Every row gives one point. Each table stands for the endless flat space through its points: a line for two points, a plane for three, and so on. The two share one point or none. Which?
In the rows, zero is written as 128.

First (3 x 4):
[[147 126 141 131]
 [ 91 126 185 173]
 [156 127 133 120]]
Second:
[[142 140 141 130]
 [139 134 148 139]]
They share: no point

First:
[[104 106 111 119 104 160]
 [100 106 105 125 114 150]]
Second:
[[113 106 114 114  96 156]
 [ 92 106 114 120 105 183]]
They share: [106 106 114 116  99 165]

First, 6 rows:
[[109  82 196 132 131 189 134 149 191]
 [137  55 126 113  82  99 166 146 137]
 [139  67 144 127  91 132 174 176 163]
 [165 132 157  85  81 128 197 207 139]
 [143  56 131 118 103  75 140  90 132]
 [114 122 173 104  92 190 170 208 161]]
Second, 2 rows:
[[113  91 140 101  96 147 158 154 135]
 [145  99 172  89  84 127 170 178 147]]
They share: [129  95 156  95  90 137 164 166 141]

First:
[[152 175 136 150 100 165 142 125 164 126 127]
 [132 171 134 166 104 169 160 135 148 148 117]
 [117 164 103 144  96 156 149 160 165  69 132]]
Second (6 x 11):
[[103 159 125 160  96 131 178 103 102  93  98]
 [ 90 144 137 245  83 127  72 195 121  81  83]
 [ 77 143 122 221 112 136 133 168  98  42 128]
 [127 180 137 169  52 129 137 143 169 117 122]
 [148 211  98 149  62 108 178 116 137 117 137]
 [ 90 150 156 160  76 130 171  90 120  97  91]]
They share: no point

First (2 x 14):
[[123 130 117 125 143 171 107 122 130  91 128 152 151 145]
 [ 83 110 172  95 178 131 132 112 130 106 173 127 151 140]]
Second:
[[ 99 109 143 103 141 180  98 149 129  77 148 176 166 131]
 [ 98  97 134 120 120 104 104 113 111  82 160 119 164 138]
 [ 50 151  64  55 142 157  75 113  90 126  90 120  98 230]
 [114  85 139 121 125 112  83 151  97  82 194 150 173 117]
 [135  58 195 162 120 117 117 131 151  50 192 150 213  77]
 [ 95 118 167 145 136 144 165  63 176  68 110 106 175 134]]
They share: no point

First, 4 rows:
[[ 80 149 137 146 133 134 164 124 151  51 150 141 130 157 111  43 170 181]
 [132 180 110 200 104 141 154 125  92  83 130 195 105 197 100  52 235 155]
 [ 87 144 132 136 129 142 153  50 109 149 163 106 161 164 138 133 143 160]
 [113 165 117 174 114 143 151  85  90 123 145 154 134 184 121  98 194 154]]
Second, 2 rows:
[[ 93 170 120 132 123 124 159 103 106 109 145 123 134 185 144  87 165 164]
 [ 91 165 121 142 123 133 153  98 110 110 149 129 139 177 139  86 163 169]]
They share: no point

First (6 x 24):
[[108 108 207 134  38  86  96  71 155 195  37 112  63 205  39 125  60 116
   96 157  76 133 135 167]
 [136 161 129 101 108 130 234 115 180 107 137 164 119  74 113 161  92 176
  124 128  91 222  76  66]
 [ 86  77 203 113  70  72  92  63 170 193  31 108 101 248  51  99  72 138
   76 198  97 108 130 142]
 [127 137 166 154  94 100 164 124 113 167 111 179  83 111  83 110  52 115
  153 140  63 199 137 131]
 [119 124 156  86  95 105 173  73 188 134  96 136 134 162  92 138  82 173
   84 166 101 162 104  79]
 [ 95 126 188 146  67  86 161 130 178 158  41 117  59 142  36 148  74 144
  145 143  65 182  97 155]]
Second, 6 rows:
[[ 87 129 154 135 158 101 217  56 213 164  97  96 200 232  84  58  57 145
   95  84  86 132 134 105]
 [147  97 166 119  86  97 177 110 149 144 105 166  36 158  82 154  51 159
   97 188  90 168  82  73]
 [ 75 160 112 147 124  74 183  18 160 167  57 102 143 179 141 111  43  92
  151 161  75 137  71  73]
 [160  88 201  75  83 125 167 150 169 165 151 182  47 148  76 145 104 166
   60 163 127 202 119 135]
 [106 132 161  97 116 119 175  86 183 174 117 132 144 176 108 101  98 132
   90 129 116 176 121 131]
 [ 93 164 106 111  75 122 131  55 122 152  71 141 110 132 150 143  86 111
  132 199 106 181  65  77]]
They share: [118 119 161 111  91 112 161  87 156 160 103 151 106 154 100 118  87 144
  97 160 100 169 102 103]

First:
[[117 123 160 109 136  60 153  91 133 173 187 163 162 179 113 132 103  91
   77 148 122 172  88 152]
 [111  83 109 135  86  47 237 119  36 151 173 136  83 180  35  92 158  98
  154 113 151 109 157  33]
 [ 98  90 204 128 100  96 140 141 108 155 148 186 156 191 160 154  87  30
  112 110  61  80 152 115]
 [ 36 160 212  24 150 141  97 158 170 163 130 174 144 144 153 129  93 138
  119 170  89 215 120 170]
 [ 96 113 183 103 103  82 147 109 125 140 178 191 166 193 144 162 105  65
   74 138 107 132 116 131]
 [ 78 104 153  95  87  86 190 137  77 133 160 167 108 177  90 125 140  96
  133 127 128 124 156  67]]
Second, 5 rows:
[[ 46 129 205 109  67  44  90 150  71 248 137 153 158 157  94 113  78 132
  143 101 128 164 151 118]
 [110  93 153  87 143 136 208 154 125 128 163 175  98 167 110 101 106  70
  161 141  88 168 127  88]
 [ 75  84 186 124 114 138 210 182 106 164 176 171  69 153  89 127 100  29
  121 109  85 184 146  92]
 [ 63  98 182 113 120 110 171 162  93 168 159 142  83 166  93 133 106  44
  106 109  85 162 142 119]
 [ 86  77 165 112 143 136 209 166 122 128 174 156  78 156  86 125 118  49
  122 133  78 160 145  97]]
They share: no point

First (5 x 24):
[[165  69  95 197 157 106 122 133 183 129 109 137  91 145 119  90  86 119
  117  84  78 125 130 115]
 [161  80  93 185 170  91 136 138 189 135 139 151  95 126 131 107  71 113
  121 103  81 149 136  95]
 [159  93 109 162 182  87 141 138 186 142 140 156  80 120 156 127  64 113
  111 123  97 156 140  74]
 [154  90 138 133 167 128 134 143 149 123  79 154  43 155 186 133  94 136
   82 105 114 120 137  78]
 [169  76 110 159 192  85 145 164 183 131 145 173  72 143 148 141  56 133
   92 115  82 152 158  74]]
Second:
[[136 102 102 159 151 119 137 122 154 128 132 142  93 106 171  96  91 104
  136 102  97 142 129  81]
 [176 140 117 182 172 107 135 144 143  64 110 133  67  78 212 131 143  74
  120  93  95 128  89 100]
 [179 110  92 217 153  63 155 121 168  83 110 115  37 103 214  94 136  64
  105 104  72 167  57  75]
 [158 129 110 176 162 110 135 154 131  87 130 126  83  61 192 107 119  86
  126  96 100 119  99  74]
 [151 131 108 164 162 130 151 171 147  84 108 163  97  62 167 139 126 100
  125  86 123 126  91 102]
 [140  83  73 165 111 112 159 154 168 151 120 145 105  97 113  82  81  90
  126 127 106 171  81  73]]
They share: [137 100  98 162 149 118 146 125 164 126 122 152  91 110 165 104  96 105
 132 100 101 151 118  89]

First:
[[ 68  92 113 138 162 150 166 171 111 102 140 117 130 151 140 167 183 141
  132 131 182  98  96 115]
 [ 78 103 124 148 154 146 161 165 121  97 145 128 138 155 144 168 173 142
  143 135 176 101  95 116]
 [131 153 180 201 108 127 133 140 171  81 175 174 172 166 160 170 114 157
  193 164 153 111  85 116]]
Second, 5 rows:
[[ 72 201 173 198 116 108 124 157 112 109 155 129  64 131 109 180 155 140
   96  48 181 169  92 115]
 [104 116 107 173  93 102 106 190 127 116 127 140 145 111 145 166 110 132
  176 115 134  85  72 149]
 [ 87 141 175 192 168 146 189 111 163  95 199 145 135 199 145 175 187 174
  149 125 177 129 129  90]
 [124 159 188 134 152 184 196 123 160  77 204 129 140 220 184 226 206 143
  182 126 168 153  59  98]
 [ 31 137 139 228 127  88 120 160 127  77 125 162 128 120  91 118 127 133
  122 114 197 112 124 111]]
They share: no point

First:
[[153  87 164  93 103 100  93 113  86 146 171 192 158 146 120 117 126 153
  128 138 151 123 124  48]
 [137 101 155 126 101 128 102 119  82 129 146 161 166 152  93 143 124 134
  104 116 169  83 105  96]
 [121 139 184 138 167 123  73 133 142 130 134 106 192 123  85 130 113 151
   75  96 159  66 121 168]
 [146 106 158 124 127 120  96 124 102 132 147 152 168 151  93 127 132 135
   96 104 171  78 112 115]
 [168  97 166  89 136  93  94 122 109 146 174 174 156 148 118  94 142 146
  116 116 163 112 131  77]]
Second (3 x 24):
[[144 110 141  95 102 135 120 121  92  97 135 147 136 166  92 121 107 154
  102 107 128  90 108  98]
 [116  85 170 124 118 105  87 125  96 179 169 160 193 122 111 155 116 130
   94 144 198  78 121 103]
 [126 100 190 144 105 106 100 126 114 157 135 142 169 128 103 121 131 124
  109 115 173 109 137  83]]
They share: no point
